Rows are points. The points of each table are mixes of a few directions, plus a little noise. Count the directions of each table, and those that both share. Where both have some left over, give the other angles between the two spaces (their principal angles), to ten degrees, smallest first.

First (4 x 2)
[[-23  77]
 [ 16 -57]
 [ 14 -47]
 [ -8  28]]
Second (6 x 2)
[[-24  22]
 [-39  37]
 [ 50 -46]
 [-48  47]
 [ 54 -53]
 [  6  -5]]
Directions: first 1, second 1, shared 0; angles 30

First (7 x 6)
[[-22  10 -21  23  23  27]
 [-21  -5  -5  11  10   0]
 [-22 -11   1   7   6 -11]
 [-27 -13   1  10   8 -12]
 [ -7   8 -11  10  10  16]
 [  4  -7   9  -8  -8 -15]
 [ 95  19  25 -54 -49  -5]]
Second (6 x 6)
[[-40 -14   2 -42 -44   7]
 [ 44  34 -24  21  29  14]
 [-33 -21  10 -25 -13 -22]
 [ 18   5  -8  20  23 -33]
 [  7   3   6   2  28  14]
 [  3  -7  13  24 -22  21]]
Directions: first 2, second 4, shared 1; angles 70

First (11 x 11)
[[-32 -20   0 -56  19  22   2   4  59  22 -11]
 [ -2 -32   7  -7  -4   1 -19  -3 -35 -14 -28]
 [ 14  32  -5  26  -4 -10  14   0   6   3  26]
 [  8  18 -22  18 -22  20   9   8 -32 -23  16]
 [-23 -95   6 -45 -13  31 -49   1 -85 -40 -78]
 [-14 -57  46 -34  36 -36 -32 -17  26  29 -50]
 [ -2  30  -2  -1  12  -5  20   1  54  23  27]
 [  7  10 -23  17 -26  23   4   8 -46 -29   9]
 [ 19  40  -5  35  -5 -15  17  -1   5   3  31]
 [ 18  50 -11  35  -7  -9  24   2  12   4  40]
 [  8  23   9  13  13 -23  10  -5  35  21  18]]
Second (8 x 11)
[[ 10 -23   6 -15  17  40   1  15 -16 -15 -20]
 [ 36  22  18  20  46  -9  21  16   8   7  69]
 [ 52  14  26  49  25 -15  10   7 -33  -9  22]
 [-17  37 -20  -6 -16   5  19  -4  58  22   0]
 [-14 -24   9  -4 -22 -17 -24 -23  -3   6 -77]
 [ -1 -18 -18 -28  15  53   9  31 -33 -29  49]
 [-15  39 -15  26 -40 -45  -3 -27  22  17   2]
 [-46 -48  -5 -42 -25 -14 -35 -18  -4   2 -43]]
Directions: first 3, second 5, shared 3

First (8 x 18)
[[  4   7  29  20  -4  10  -4  -2  30 -20   9  35 -24  -6   5   1  -4  -4]
 [ -8 -13 -53 -36   7 -19   6   3 -55  36 -16 -63  43  11  -8  -1   7   6]
 [ -7 -12 -48 -33   6 -17   6   3 -50  33 -15 -58  39  10  -8  -1   6   6]
 [  4   7  27  19  -3  10  -3  -2  29 -19   8  33 -22  -6   4   1  -4  -3]
 [ 11  20  79  54 -10  28 -10  -5  83 -54  24  95 -64 -17  13   2 -11 -10]
 [ -4  -8 -30 -21   4 -11   4   2 -31  20  -9 -36  24   6  -5  -1   4   4]
 [  3   5  22  15  -3   8  -3  -1  23 -15   7  26 -18  -5   4   1  -3  -3]
 [ -4  -7 -26 -18   3  -9   3   2 -28  18  -8 -32  21   6  -4  -1   4   3]]
Second (9 x 18)
[[ -7   4 -25 -22   6 -10  -3 -11 -20   3   3 -29  27  -7 -18   9 -10   8]
 [  4 -13 -30  35  53  41  12 -15  59  40 -38 -76   2  38 -48 -28  21   7]
 [ 17  -7 -12 -21   1 -15 -21   3 -10  33   5 -17   6  14 -21  65 -46   6]
 [ 10 -11  -5   5   1  -1  -3   9   1  22  -7 -10  -4  16   0  16  -7   0]
 [-10  17   2 -55  -2   4  -3   3 -31   6 -11  -5   2 -13   1 -12  21 -12]
 [ -3   5  12  11  12  22   6  -3  27  -5 -10   4 -15   1  -2 -26  22  -5]
 [ -4  12  44  62 -23 -10   1 -14  38 -84  47  85 -17 -37  25  -8 -21   8]
 [ -2 -26  -4  31 -40 -40  17  26 -45 -14  19  33  11  -1  61 -11   1   2]
 [ -6  18  17 -44  -5   9  -5   4 -18   2  -7  14 -12 -12   5  -6  19 -14]]
Directions: first 1, second 5, shared 1

First (11 x 32)
[[ 38  -3   4 -24  14 -15 -11 -29 -29  -1  20 -18  19  21   1  -2   0  16
   12  28  16 -28 -16  16   7 -21 -13 -16  25  -5  42  -6]
 [-64   5  -7  38 -24  24  17  48  49   3 -33  30 -31 -35  -3   3   1 -27
  -20 -47 -26  48  27 -27 -11  36  23  26 -42   8 -72  10]
 [ 13  -1   2  -8   5  -5  -4 -10 -10  -1   7  -6   6   7   1   0   0   6
    4  10   5 -10  -5   5   2  -7  -4  -6   9  -2  15  -3]
 [  5   0   1  -3   2  -2  -1  -4  -4   0   3  -2   3   3   0   0   0   3
    1   4   2  -4  -2   3   1  -2  -2  -2   4  -1   6  -1]
 [-85   6  -9  51 -32  32  24  64  65   3 -44  39 -41 -46  -3   4   2 -36
  -28 -63 -35  63  36 -35 -15  47  30  35 -56  11 -95  14]
 [ -5   0  -1   3  -2   2   2   4   4   1  -3   2  -2  -3   0   0   0  -2
   -2  -4  -2   4   2  -2  -1   3   2   2  -4   0  -6   1]
 [ 14  -1   2  -9   5  -5  -4 -11 -11   0   7  -7   7   8   1   0   0   6
    4  11   6 -10  -6   6   2  -8  -5  -6   9  -2  16  -2]
 [-43   3  -4  25 -16  16  12  32  32   1 -22  20 -20 -23  -1   2   1 -18
  -14 -31 -17  32  18 -18  -7  24  14  17 -28   6 -48   7]
 [ 48  -3   5 -28  19 -18 -14 -36 -37  -2  26 -22  23  26   2  -2   0  20
   16  36  20 -35 -20  21   8 -27 -17 -20  32  -6  54  -8]
 [ 32  -3   4 -19  12 -12  -9 -24 -24  -1  17 -15  15  18   1  -2  -1  14
   11  24  13 -23 -14  14   5 -18 -11 -13  21  -4  36  -5]
 [ 46  -4   5 -28  18 -17 -13 -35 -35  -2  24 -21  22  25   2  -2  -1  19
   15  34  19 -34 -20  19   8 -25 -16 -19  30  -6  51  -7]]
Second (10 x 32)
[[-10  -6   8 -18   4   1  -6 -27   0  -8  30  -3  -6   6   0 -20 -15  -4
  -16 -15  -9 -20  18   5  20 -13 -13 -15  15 -14  42  14]
 [-25 -31 -14   2  13  12 -15  28  22  -1 -14  42 -19  -2  29 -10   6  -3
   -5   6 -20   6   5  30 -20   0  24 -20  19   6 -32  19]
 [ 25  10 -16 -15 -11 -49  20   7   0  14   8 -51   3 -11 -38 -19   9 -22
  -25  -1 -17   2   9 -20  40 -32  10 -14 -27 -17  43   4]
 [ -3   1  22   7 -10  27  -7 -22  -3 -13 -14  29   6   2  26  18  -8  31
   13   1  24  19  -8   4 -16  20 -13  21  -3   1 -19   8]
 [-16  10  58   8  48  31  -2  -2 -13   3  17  37   6  14  44  -5 -21  45
   33 -24   8  18 -20  -9 -49  33 -26  63  15  -2 -23  -6]
 [-12  -2 -10 -14  37 -41  16  53   6  23  31 -27 -13  -6 -37 -36  11 -43
   -9  -5 -49 -19  13 -11   8 -29  24 -25  12  -1  16 -14]
 [ 62   2 -77  24 -68   6 -11 -37  -7  -5 -55 -42  16  10  -7  51  16  -6
  -12  28  48 -11 -20   8  26  15 -10  -3 -36  10   0 -15]
 [  3   0 -14  -6  13 -26   9  22   3  14  12 -24  -4  -1 -20 -18   7 -22
  -10  -2 -22 -10   5  -6  11 -16  11 -12   1  -4  15  -6]
 [  5  20  51  -8 -23   5   7 -43 -11 -16   3   8  16  -9   5   8 -15  40
    6  -8  27  30   1 -20  11   3 -21  23 -22 -17  16  19]
 [-29  -9  -9  19  -5  30 -11  23   5 -10 -15  31  -6  -4  -4  31  12 -15
   27  22   6 -15  -2  17 -29  20  14 -20  23  34 -56 -23]]
Directions: first 1, second 6, shared 0; angles 50

First (8 x 32)
[[ 16  29 -52 -10 -36   6 -16  23  -5   5  -3 -27 -19  18 -22   2 -53 -29
  -47  15 -17   6  15  16 -11   5 -34  -9   5 -26   5  21]
 [  1   0  -2  -1  -2   0   0   0   0   1  -1  -1   0   0  -1   0  -2   0
   -2   0  -1   0   0   0   0   1  -1   0   0  -1   0   0]
 [  7  13 -24  -4 -17   3  -7  10  -2   3  -1 -12  -9   7 -10   1 -24 -14
  -21   7  -8   2   7   7  -5   1 -15  -4   3 -12   2   9]
 [  5  10 -18  -4 -12   2  -5   7  -2   2  -2  -9  -6   6  -8   1 -17 -10
  -14   5  -6   2   5   5  -4   1 -11  -3   2  -8   1   7]
 [ -8 -15  26   4  18  -4   8 -12   3  -2   2  14   9  -9  11  -1  27  15
   23  -8   9  -3  -8  -8   5  -2  17   4  -1  13  -2 -10]
 [ 13  23 -43  -8 -29   4 -14  19  -5   4  -2 -22 -16  14 -19   2 -44 -24
  -38  12 -15   5  12  13  -9   3 -27  -7   4 -21   4  17]
 [ -7 -13  23   4  15  -2   7 -10   2  -3   0  12   8  -8  10  -1  23  13
   19  -7   8  -3  -6  -8   5  -1  14   4  -3  12  -2  -9]
 [-27 -49  89  16  60 -10  26 -39   8 -10   4  45  33 -29  38  -3  90  50
   78 -26  29  -9 -25 -27  17  -6  57  15  -9  43  -9 -35]]
Second (9 x 32)
[[ 14  25 -45  -8 -30   5 -14  20  -4   5  -2 -23 -17  15 -19   1 -46 -25
  -40  13 -15   4  13  14  -9   3 -29  -8   4 -22   4  18]
 [ -3  -5   9   1   6  -1   3  -4   1  -1   0   5   3  -3   4   0   9   5
    8  -3   3  -1  -3  -3   2  -1   6   2  -1   5  -1  -4]
 [ 13  22 -40  -7 -27   4 -12  17  -4   4  -2 -20 -15  13 -17   1 -41 -22
  -35  11 -13   4  12  12  -8   3 -26  -6   4 -19   4  16]
 [ -4  -7  13   2   9  -1   4  -6   1  -1   1   7   5  -4   6   0  13   7
   12  -4   4  -2  -4  -4   3  -1   8   2  -1   7  -2  -5]
 [-29 -51  93  16  63 -10  28 -40   9 -10   5  48  34 -30  39  -3  95  52
   83 -26  31  -9 -27 -28  18  -6  59  15  -9  46  -9 -37]
 [ -5  -9  17   3  12  -2   5  -7   2  -2   1   9   7  -6   7   0  18  10
   15  -5   6  -2  -5  -5   4  -1  11   3  -2   8  -2  -7]
 [ -6 -10  19   3  13  -2   6  -8   2  -2   1  10   7  -6   8  -1  19  10
   16  -5   6  -2  -6  -6   4  -1  12   3  -2   9  -2  -7]
 [  4   7 -12  -2  -8   1  -4   5  -1   1  -1  -6  -4   4  -5   0 -12  -7
  -11   3  -4   1   4   4  -2   1  -8  -2   1  -6   1   5]
 [ 17  30 -55 -10 -37   6 -17  24  -5   6  -3 -28 -20  18 -23   2 -56 -31
  -48  15 -18   6  16  17 -11   4 -35  -9   5 -27   5  22]]
Directions: first 1, second 1, shared 1
